Each row is a point. The points of each table are mixes of a few directions, plus a little noise. How many directions does each table use, and how many do they share? Where both have some left over, give the other angles between the two spaces (their principal angles), to ten degrees, smallest first.

First (6 x 2):
[[  2.9   0.0]
 [-10.1   0.0]
 [  1.2   0.0]
 [  1.6   0.0]
 [  2.6   0.0]
 [  1.7   0.0]]
Second (4 x 2):
[[ 2.2 -1.3]
 [-6.8  3.9]
 [ 2.1 -1.2]
 [ 2.4 -1.4]]
Directions: first 1, second 1, shared 0; angles 30

First (5 x 4):
[[-7.6 -0.2 -1.2  3.2]
 [ 2.6 -0.1  0.2  0.2]
 [ 9.7  0.0  1.0 -1.0]
 [-4.9  0.0 -0.4  0.7]
 [ 0.1  0.2  0.6 -2.9]]
Second (5 x 4):
[[ 6.8  3.9 -4.2 -1.6]
 [-2.8 -0.4 -1.4  6.2]
 [-2.6 -3.3  4.2  0.2]
 [ 2.7  0.9 -0.2 -2.8]
 [-4.2 -1.0  1.6 -2.0]]
Directions: first 2, second 3, shared 2

First (10 x 9):
[[ 1.5 -1.9 -1.3 -1.5 -0.4 -1.9 -1.5  4.5  2.5]
 [-2.6 -4.0  1.9 -5.3  0.0 -0.2 -0.5  3.2 -1.1]
 [-0.6  8.7 -2.4  6.4 -2.7  7.5  1.5 -2.8 -0.9]
 [ 2.6  0.0  1.5  3.4 -1.1 -0.9 -2.8  1.3  5.1]
 [ 3.3  5.7 -5.0  4.6  0.6  0.4  0.4 -1.8  2.4]
 [ 0.5 -2.5  0.6 -4.3  4.3 -4.1 -0.8 -1.7  2.1]
 [ 3.7 -6.3 -0.6  0.4  0.9 -8.7  0.3  1.1 -1.2]
 [-0.4  0.0 -3.3  0.7 -1.7  0.0  3.1  1.1 -5.8]
 [-2.9 -1.3  7.0 -1.3  1.6  1.3 -1.1 -5.0  0.9]
 [-5.4  1.7  1.7 -2.9 -1.6  6.6  1.4  0.2 -3.9]]
Second (7 x 9):
[[ 1.5  1.8 -3.1 -0.3  0.7 -5.6  4.7 -2.4 -0.9]
 [ 0.4  6.0  3.0  5.2  0.1 -0.6  3.0 -8.9  2.2]
 [-2.0  3.8  3.4  4.1 -1.4  6.4 -0.8 -3.8 -0.2]
 [-0.3 -5.1  0.7 -2.7  0.4  2.7 -5.5  6.1  1.0]
 [-1.4 -3.0 -3.7 -3.3 -0.8  3.7 -1.6  6.8 -4.3]
 [-0.7 -2.3  2.2 -2.1 -1.8 -3.3  1.5  2.1  0.6]
 [ 2.6 -1.2 -2.5 -0.8  2.8 -3.2 -1.3  0.1  1.7]]
Directions: first 5, second 4, shared 3; angles 60

First (8 x 14):
[[-7.8 -1.8 -2.2 -1.5 -5.5  2.5 -4.1  1.4 -2.2 -6.5 -2.2 -1.9 -5.0  1.9]
 [ 7.7 -0.7  4.2  0.7  2.2  0.4  2.8 -0.3  3.5  5.7  0.0  3.0  6.7  3.2]
 [-0.9  5.9 -3.6  1.0  4.0 -2.3  2.5 -1.7  0.9 -1.0  0.6 -3.0 -1.0 -9.3]
 [ 2.7  4.0  3.0 -0.3  7.3 -0.7  3.3 -2.2 -0.5 -2.1  1.5  2.0  1.4 -7.1]
 [-3.5 -0.2 -2.0 -0.2 -1.5  0.4 -0.3  0.8  1.9 -1.7 -1.1 -1.5 -1.2  2.0]
 [-0.6 -3.9 -0.9  0.0 -5.9  0.4 -4.1  1.2 -4.4  1.7  0.4 -0.4 -2.0  2.8]
 [ 6.2  1.1  3.2  0.3  1.7  0.7  2.0 -0.9  2.4  3.7 -0.8  1.8  5.7 -1.0]
 [-3.9 -4.5 -1.7  0.2 -2.6 -1.0 -2.1  1.9 -1.6 -0.4  1.7  0.0 -4.6  7.8]]
Second (11 x 14):
[[ -0.3   1.5  11.4  -3.3  13.8   3.2   7.9  -1.4   6.1 -11.6   0.6   8.9
    2.5   5.7]
 [ -1.4   1.9   0.3  -1.4  -2.3   1.1   0.1   1.3  -0.2   1.1   3.3  -1.4
   -0.5  -0.3]
 [ -0.1  -0.3  -3.8   0.9  -4.9  -0.9  -2.6   0.6  -2.1   4.0   0.2  -3.2
   -0.9  -1.9]
 [ -0.5   0.3  -4.1   0.6  -6.2  -0.7  -2.9   1.1  -2.4   4.8   1.3  -4.0
   -1.2  -2.3]
 [ -2.7   3.3  -1.8  -2.0  -7.3   1.5  -1.5   2.8  -1.6   4.5   6.3  -4.6
   -1.5  -1.8]
 [  0.2  -0.5  -1.9   0.7  -2.0  -0.6  -1.3   0.1  -1.0   1.8  -0.5  -1.3
   -0.4  -0.9]
 [  0.6  -1.3  -5.8   2.1  -6.2  -1.9  -4.0   0.3  -3.0   5.5  -1.3  -4.0
   -1.1  -2.8]
 [  0.8  -0.7   3.9  -0.2   6.5   0.4   2.8  -1.4   2.3  -4.9  -2.0   4.2
    1.2   2.3]
 [  1.2  -1.8  -1.7   1.6   0.2  -1.4  -1.1  -0.9  -0.6   0.6  -2.9   0.1
    0.1  -0.4]
 [  0.9  -0.9   3.5  -0.1   6.2   0.2   2.5  -1.4   2.1  -4.6  -2.3   4.0
    1.2   2.1]
 [  1.2  -1.5   0.0   1.1   2.2  -0.9   0.1  -1.1   0.3  -1.1  -2.8   1.4
    0.5   0.4]]
Directions: first 5, second 2, shared 1; angles 80

First (8 x 24):
[[  0.7   0.6   2.0   1.2   2.2   0.2  -1.1  -6.2  -1.1   1.0  -0.7  -1.8
   -2.5   3.0   2.8  -0.8   0.1  -3.5  -1.2  -0.6   1.5  -3.0   1.6   1.4]
 [  0.4   0.8   0.7   3.9  -1.9  -0.3  -0.2   3.4   3.3   1.3  -1.9   1.9
    0.7   0.7   0.4   0.4  -0.4   0.7  -0.4  -1.9  -2.6   2.6  -2.6   3.2]
 [-10.5  -1.8   0.1  -1.9   2.2  -6.0   2.4   3.5  12.4   4.4   8.7   6.0
   10.4  -6.2   3.3  -1.4   2.7   4.8   0.7   1.9   0.0   4.1  -9.4  -5.2]
 [  4.8   1.2   3.5   7.7  -3.3   1.7  -0.8   0.5   0.0   0.4  -5.8  -1.0
   -6.4   4.0   2.0  -0.6  -0.8  -2.4  -0.5  -3.7  -1.8  -0.7   0.2   6.2]
 [  2.1   2.0  -2.6  -1.2   1.8   1.9  -2.1  -2.4  -3.9  -0.1  -2.6  -1.0
    1.5   2.9  -2.5   2.2  -1.8  -2.1  -1.8  -0.4  -1.2   0.4   3.0   2.1]
 [  0.3  -2.0   2.9   0.3  -1.0  -0.3   1.5  -1.5  -0.6  -1.2   1.4  -1.8
   -5.0  -1.3   2.4  -2.3   1.5  -0.3   1.6   0.6   2.7  -3.2   0.5  -2.2]
 [  3.3  -1.7   0.8  -1.6  -2.2   1.8   1.3   0.0  -5.5  -3.9  -0.5  -3.4
   -6.6  -1.1  -1.0  -1.0   0.4   0.0   2.1   1.1   2.6  -3.3   4.0  -2.3]
 [ -1.1   0.7  -7.5  -8.2   2.2   1.1  -0.9   2.6  -4.3  -2.0   1.7   1.0
    7.9  -2.1  -7.2   3.7  -1.9   2.7  -0.5   2.9  -1.2   3.5   2.7  -3.3]]
Second (10 x 24):
[[ -0.2   0.2  -0.6  -0.3   0.1   0.0  -0.1   0.5   0.1   0.1   0.0   0.4
    1.0  -0.1  -0.5   0.4  -0.2   0.3  -0.1   0.0  -0.4   0.6  -0.2   0.0]
 [ -2.6   2.5  -8.1  -4.2   1.4  -0.2  -1.6   7.1   1.7   1.3  -0.1   5.1
   13.1  -1.3  -7.2   4.9  -2.7   4.0  -1.8   0.6  -5.4   8.3  -2.1   0.7]
 [  1.3  -1.2   4.0   2.0  -0.7   0.1   0.8  -3.5  -0.8  -0.6   0.0  -2.5
   -6.5   0.6   3.5  -2.4   1.3  -2.0   0.9  -0.3   2.6  -4.1   1.0  -0.4]
 [ -1.8   1.8  -5.8  -3.0   1.0  -0.1  -1.1   5.1   1.2   0.9   0.0   3.7
    9.4  -0.9  -5.2   3.5  -1.9   2.9  -1.3   0.5  -3.9   6.0  -1.5   0.5]
 [ -0.6   0.6  -1.8  -0.9   0.3   0.0  -0.4   1.6   0.4   0.3   0.0   1.1
    2.9  -0.3  -1.6   1.1  -0.6   0.9  -0.4   0.1  -1.2   1.9  -0.5   0.2]
 [ -0.2   0.2  -0.6  -0.3   0.1   0.0  -0.1   0.5   0.1   0.1   0.0   0.4
    1.0  -0.1  -0.5   0.4  -0.2   0.3  -0.1   0.0  -0.4   0.6  -0.2   0.1]
 [  1.8  -1.7   5.7   2.9  -1.0   0.1   1.1  -5.0  -1.2  -0.9   0.0  -3.6
   -9.3   0.9   5.1  -3.5   1.9  -2.8   1.3  -0.4   3.8  -5.9   1.5  -0.5]
 [  3.5  -3.4  11.0   5.7  -1.9   0.2   2.1  -9.7  -2.3  -1.7   0.1  -6.9
  -17.9   1.8   9.8  -6.7   3.7  -5.5   2.5  -0.9   7.3 -11.3   2.9  -1.0]
 [  0.0   0.0  -0.1   0.0   0.0   0.0   0.0   0.1   0.0   0.0   0.0   0.0
    0.1   0.0  -0.1   0.0   0.0   0.0   0.0   0.0   0.0   0.1   0.0   0.0]
 [ -1.2   1.1  -3.7  -1.9   0.6  -0.1  -0.7   3.3   0.8   0.6   0.0   2.3
    6.0  -0.6  -3.3   2.3  -1.2   1.9  -0.8   0.3  -2.5   3.8  -1.0   0.3]]
Directions: first 4, second 1, shared 1

First (10 x 32):
[[ -2.5   0.3   0.2  -0.9  -0.4  -0.5   2.6  -0.5  -1.1  -0.2  -2.1   1.6
   -1.2  -0.8  -1.7   0.7  -0.9  -0.7  -1.3  -1.1  -0.9  -1.9   2.3  -1.1
    0.1  -3.1   0.7  -0.6  -1.1  -1.1  -2.1  -1.3]
 [ -3.1   0.4   0.2  -1.1  -0.5  -0.6   3.2  -0.6  -1.3  -0.2  -2.6   2.0
   -1.5  -1.0  -2.1   0.9  -1.1  -0.8  -1.6  -1.3  -1.2  -2.4   2.9  -1.3
    0.1  -3.8   0.9  -0.8  -1.4  -1.3  -2.6  -1.7]
 [  5.8  -0.7  -0.4   2.2   1.0   1.2  -6.0   1.1   2.5   0.4   4.8  -3.8
    2.8   1.9   3.9  -1.7   2.2   1.6   3.0   2.5   2.2   4.4  -5.3   2.4
   -0.3   7.2  -1.6   1.5   2.6   2.5   4.9   3.1]
 [  0.0   0.0   0.0   0.0   0.0   0.0   0.0   0.0   0.0   0.0   0.0   0.0
    0.0   0.0   0.0   0.0   0.0   0.0   0.0   0.0   0.0   0.0   0.0   0.0
    0.0   0.0   0.0   0.0   0.0   0.0   0.0   0.0]
 [ -5.9   0.7   0.4  -2.2  -1.0  -1.2   6.2  -1.1  -2.5  -0.4  -4.9   3.9
   -2.8  -1.9  -4.0   1.8  -2.2  -1.6  -3.1  -2.5  -2.2  -4.5   5.5  -2.5
    0.3  -7.4   1.7  -1.5  -2.7  -2.5  -5.0  -3.2]
 [ -1.5   0.2   0.1  -0.6  -0.3  -0.3   1.6  -0.3  -0.7  -0.1  -1.3   1.0
   -0.7  -0.5  -1.1   0.5  -0.6  -0.4  -0.8  -0.7  -0.6  -1.2   1.4  -0.7
    0.1  -1.9   0.4  -0.4  -0.7  -0.7  -1.3  -0.8]
 [ -2.7   0.3   0.2  -1.0  -0.4  -0.6   2.8  -0.5  -1.1  -0.2  -2.2   1.8
   -1.3  -0.9  -1.8   0.8  -1.0  -0.7  -1.4  -1.1  -1.0  -2.1   2.5  -1.1
    0.1  -3.3   0.7  -0.7  -1.2  -1.1  -2.3  -1.4]
 [ -2.3   0.3   0.1  -0.8  -0.4  -0.5   2.4  -0.4  -1.0  -0.1  -1.9   1.5
   -1.1  -0.7  -1.5   0.7  -0.8  -0.6  -1.2  -1.0  -0.8  -1.7   2.1  -1.0
    0.1  -2.8   0.6  -0.6  -1.0  -1.0  -1.9  -1.2]
 [ -2.6   0.3   0.2  -1.0  -0.4  -0.6   2.8  -0.5  -1.1  -0.2  -2.2   1.7
   -1.3  -0.9  -1.8   0.8  -1.0  -0.7  -1.4  -1.1  -1.0  -2.0   2.5  -1.1
    0.1  -3.3   0.7  -0.7  -1.2  -1.1  -2.2  -1.4]
 [ 14.8  -1.9  -1.0   5.5   2.4   3.1 -15.5   2.8   6.3   0.9  12.3  -9.7
    7.1   4.9  10.1  -4.4   5.5   4.0   7.8   6.3   5.5  11.4 -13.7   6.3
   -0.7  18.5  -4.1   3.8   6.7   6.3  12.5   8.0]]
Second (11 x 32):
[[ 5.7  3.0 -1.2 -3.2 -0.7  3.3 -1.4 -0.7 -1.9  3.1  4.4  5.5  2.8  2.7
   3.3  0.4 -1.3 -1.8  4.7 -5.6 -1.6  4.4 -1.7  0.7  1.3  2.2  0.8  5.5
   4.2  3.7  4.5  4.4]
 [-2.3  1.7  1.4 -5.9  0.6 -0.6  6.5 -1.9 -4.0  1.7 -2.5  4.7 -2.3  0.6
   0.6  0.5 -3.2  0.4 -4.0 -5.9 -5.9 -4.9  5.9 -0.9 -0.6 -6.0  5.4 -1.6
  -2.3  0.0 -5.1 -3.0]
 [ 1.7  0.2  0.3 -0.7  0.6  0.4 -0.6 -0.1 -0.1  0.9  1.2  0.1  0.6  0.8
   1.7 -0.5  0.0  0.7  0.2 -0.7 -0.8  0.5 -0.6  0.8 -0.3  1.3  0.5  0.3
   0.6  1.1  0.7  0.6]
 [ 3.7  2.1  1.5 -6.5  1.9  0.9  2.5 -1.8 -3.4  3.4  2.2  2.9  0.4  3.5
   5.8 -1.4 -2.5  2.6 -1.9 -6.3 -6.7 -1.2  2.4  1.6 -1.0 -0.2  6.3 -0.2
   0.2  3.2 -1.6 -0.2]
 [-3.7  0.1 -1.5  2.9 -2.2  0.0  0.6  0.4  0.6 -1.5 -2.3  1.4 -0.7 -2.5
  -5.1  2.1  0.4 -3.3  1.9  1.7  3.4  0.4  0.0 -2.0  1.4 -2.4 -3.8  1.5
   0.2 -2.3  0.6  0.2]
 [ 8.4 -0.4 -0.2  1.2  1.6  2.0 -7.3  1.2  2.2  1.3  6.9 -3.9  3.8  3.5
   6.6 -2.5  2.2  2.6  3.6  1.4  1.2  5.6 -6.4  3.5 -0.5  9.4 -0.6  2.1
   3.7  3.8  6.1  4.1]
 [-5.8 -0.5 -0.4  1.9 -1.4 -1.3  3.0  0.2 -0.1 -1.9 -4.4  0.8 -2.1 -3.0
  -5.5  1.8 -0.1 -2.1 -1.2  1.6  1.5 -2.6  2.6 -2.2  0.6 -4.8 -1.8 -1.2
  -2.0 -3.3 -2.7 -2.2]
 [-1.8 -2.8 -1.6  8.0 -1.0 -1.0 -5.0  2.3  4.7 -3.7 -0.4 -6.2  0.6 -3.0
  -4.2  0.2  3.8 -1.1  2.5  8.4  7.7  2.6 -4.7 -0.3  0.4  3.7 -6.8 -0.4
   0.5 -2.6  3.1  0.9]
 [ 3.4 -2.0  0.4  3.4  1.4 -0.3 -5.4  1.4  3.3 -1.1  3.0 -6.3  1.4  0.8
   2.7 -1.9  2.5  2.5  0.7  4.7  2.7  2.5 -4.4  2.2 -1.0  6.1 -1.8 -1.0
   0.8  0.7  2.8  1.0]
 [-1.6 -1.2  3.2 -3.5  3.1 -2.8  3.7 -0.7 -1.0 -0.1 -1.8 -3.3 -2.5  1.2
   3.0 -2.3 -1.0  5.2 -6.9 -0.4 -5.2 -5.8  3.9  1.1 -2.9 -2.3  6.1 -6.1
  -4.4 -0.5 -6.2 -5.0]
 [-8.1  0.6 -1.8  2.7 -3.6 -0.4  4.0  0.0 -0.7 -2.1 -5.8  4.4 -2.2 -4.6
  -9.2  3.6 -0.7 -5.5  0.9  0.9  3.6 -1.8  3.0 -4.2  2.2 -7.2 -4.3  1.3
  -1.0 -4.3 -1.6 -1.1]]
Directions: first 1, second 3, shared 1
